Every row gives one point. Each copy is the shape, with its points in the same order, turned, moved and blurred by noise. Is it also mirrored, or only turned?
(in the rows, 128 means zero)

Shape (8 x 3)
[[145 148 124]
 [ 79  74 187]
 [140  66 158]
 [103  65 159]
 [ 66 152 121]
 [195 123 113]
 [137 206 128]
 [196 188 132]]
Copy 1 (8 x 3)
[[147 118 135]
 [ 83  64  38]
 [127  46  91]
 [101  65  75]
 [ 74 151 111]
 [177  85 145]
 [154 185 139]
 [205 153 147]]
Copy 1 is: mirrored
Copy 2 (8 x 3)
[[106 158 136]
 [162  57 169]
 [100  75 176]
 [126  61 159]
 [168 132  99]
 [ 53 154 154]
 [133 203 132]
 [ 87 209 164]]
Copy 2 is: mirrored

Shape (9 x 3)
[[ 92 138  98]
 [170 198 181]
 [186  97 195]
 [ 81  93  58]
 [212 133 113]
 [137 114 133]
 [112 103 135]
 [109 202 178]
 [120 165  92]]
Copy 1 (9 x 3)
[[121  92 128]
 [196 144 211]
 [167 218 169]
 [ 77  84  84]
 [206 164 112]
 [132 144 140]
 [108 137 144]
 [153 104 237]
 [166  82 136]]
Copy 1 is: mirrored
Copy 2 (9 x 3)
[[103 130 102]
 [156  61 195]
 [197 152 206]
 [111 175  55]
 [223 102 130]
 [157 146 139]
 [135 161 135]
 [ 97  77 185]
 [122 100 100]]
Copy 2 is: mirrored

Shape (9 x 4)
[[103 139 133 125]
 [120 150  67 135]
 [105 177  49 163]
 [151 161 183 147]
 [124 152 163 106]
 [181 122 132  93]
 [206  75 127 143]
 [123 148 184  96]
 [124 190  59 155]]
Copy 1 (9 x 4)
[[121 149 119 135]
 [133 134  68  89]
 [115 157  51  58]
 [160 187 172 124]
 [147 169 132 159]
 [203 120 124 138]
 [201  79 167  94]
 [151 172 146 176]
 [136 168  58  64]]
Copy 1 is: mirrored
Copy 2 (9 x 4)
[[120 143 114 130]
 [135 173  70 156]
 [128 212  65 176]
 [145 159 175 103]
 [121 137 129  82]
 [177 116 111 109]
 [218  84 122 169]
 [118 130 133  78]
 [146 212  70 161]]
Copy 2 is: only turned
Copy 3 (9 x 4)
[[107 133 139 113]
 [128 170 121 162]
 [110 201  93 153]
 [141 141 166  55]
 [110 130 180  96]
 [179 113 183 123]
 [214  93 126  98]
 [114 119 199  77]
 [131 206 106 146]]
Copy 3 is: mirrored
Copy 4 (9 x 4)
[[109 168 145 135]
 [116 205  90 120]
 [106 249  83 147]
 [171 145 154 184]
 [146 152 170 133]
 [177 135 116 106]
 [176  99  62 133]
 [142 139 184 129]
 [128 241  83 132]]
Copy 4 is: only turned

Shape (10 x 4)
[[144 219 161 136]
 [159 162  91 144]
 [127 168 108 187]
 [129 136 119 139]
 [146 144 103 118]
 [186 159 190 141]
 [ 82 177  37  73]
 [142 168 203 155]
 [138 111 136 100]
 [127 158 124 125]]
Copy 1 (10 x 4)
[[175 209  88  85]
 [154 118 111  74]
 [173 152 161  94]
 [124 132 122 108]
 [124 121 104  88]
 [182 168  60 139]
 [ 63 148 144   7]
 [176 194  88 150]
 [ 91 139  81 132]
 [131 158 111  98]]
Copy 1 is: mirrored
Copy 2 (10 x 4)
[[150 195 121 194]
 [152 124  79 149]
 [113 119  93 188]
 [114 129 118 136]
 [140 135 102 121]
 [169 150 180 174]
 [101 180  18  82]
 [125 164 179 191]
 [130 137 143 102]
 [122 152 112 136]]
Copy 2 is: only turned
Copy 3 (10 x 4)
[[150 131 174 210]
 [154 191 113 152]
 [109 202 135 169]
 [120 162 112 131]
 [150 161 100 131]
 [165 147 204 139]
 [130 144  18 168]
 [123 129 200 157]
 [136 127 118  93]
 [131 149 124 149]]
Copy 3 is: mirrored
Copy 4 (10 x 4)
[[221 120 159 174]
 [144 134 132 199]
 [157  73 129 199]
 [140 104 123 152]
 [142 132 127 168]
 [175 121 214 139]
 [169 149  16 169]
 [196  88 193 137]
 [137 126 126 108]
 [171 121 121 150]]
Copy 4 is: mirrored
